Every row gives one point. To make a cloud, some directions were put in groups of two or more. Within a group, all points are equally far from the middle, so they leave a hole (a ring in 2 directions, a hollow ball in 3). The other directions are filled evenly. Then the cloud was stretched, turned, moved and blurred a little. How many holes are there, and how many directions does each take, smallest first?
In the rows, zero is written as 128.

Cloud (14 x 2):
[[ 73 115]
 [ 73 118]
 [112 161]
 [ 95 156]
 [153 100]
 [156 108]
 [109 161]
 [117  75]
 [ 73 125]
 [ 81  92]
 [143 149]
 [ 92  82]
 [128 158]
 [ 87 151]]
Holes: 1 (2)

Cloud (29 x 4):
[[121  90 201 125]
 [115 173  92 101]
 [125 186  98 121]
 [159 142 189 152]
 [164 135 184 148]
 [ 67  94 153 133]
 [ 85  72 159 159]
 [ 81 114 109 121]
 [ 96 165 176  91]
 [ 97 130  95 106]
 [ 70 163 168 160]
 [169 109 156 124]
 [ 90 153  95 117]
 [168 110 133 141]
 [131 186 125  81]
 [120 154 117 187]
 [137 126 117  76]
 [154 103 183 119]
 [149 105 122 169]
 [141 104 113 102]
 [128 182 106  87]
 [ 94  72 147 165]
 [173 146 154 148]
 [165 118 127 158]
 [104 162  91 106]
 [119 182  94 115]
 [162 170 128 150]
 [100 165 194 167]
 [174 136 143 150]]
Holes: 2 (2, 2)

Cloud, 53 rows:
[[145 156 168 118 125  64]
 [138 167 109 129 187 114]
 [ 96 178 142 146  73 176]
 [178 129  79 139  76 147]
 [ 96 146  92 189 126 173]
 [112 151 172 130 132 174]
 [174 100 120 123 158 123]
 [184 168 142  73 125 112]
 [ 95 153  88 151 118  85]
 [157  92 137 135 139 132]
 [ 97 182  91 119 113 134]
 [134 112 164 133  70  94]
 [183 161 148  67 118 114]
 [112 169 108 120  66 119]
 [152 170  82 147  78 119]
 [156 162 146  95 141 190]
 [137 153 175 144 103 157]
 [148 136 174 111  90 165]
 [123 114 181  81 110 135]
 [139  82 141  82 121 156]
 [141 134 179  84  77 107]
 [ 67 125 135 130 126 174]
 [188 152 104 102 109  91]
 [160 108 112  58 148 125]
 [126  82  85 111 149 149]
 [111 163  93 193  72 143]
 [ 85 132 134 115 165 179]
 [111 104 101 127 179 144]
 [124 152 185  73 131 146]
 [130 119 110 150  46 116]
 [ 92 142 172 108 119  76]
 [139 105  88 146 108 193]
 [180 104 142 120 100 154]
 [136 132 160  55 153 153]
 [101 102 135 122 165 103]
 [151 186  99 110 105 172]
 [132 187 137 128  59 151]
 [136 124 162 127  52 124]
 [ 91 112  91 140 139  90]
 [155 106 162  82 150 103]
 [143 178  75 179 122 129]
 [ 92 115  94 173 124 175]
 [ 91 200 138 137  82 141]
 [ 87 152 164 126 165 122]
 [171 107 153  73 146 109]
 [103 107 163 136  80 114]
 [144 124  96  73  99 143]
 [177 103  77 129 134 156]
 [133 148 126  96 195 122]
 [121 133  60 177 103 151]
 [174 139 125  91  64 128]
 [106 200 134 126 150  99]
 [ 68 110 124 155 113 116]]
Holes: 1 (6)
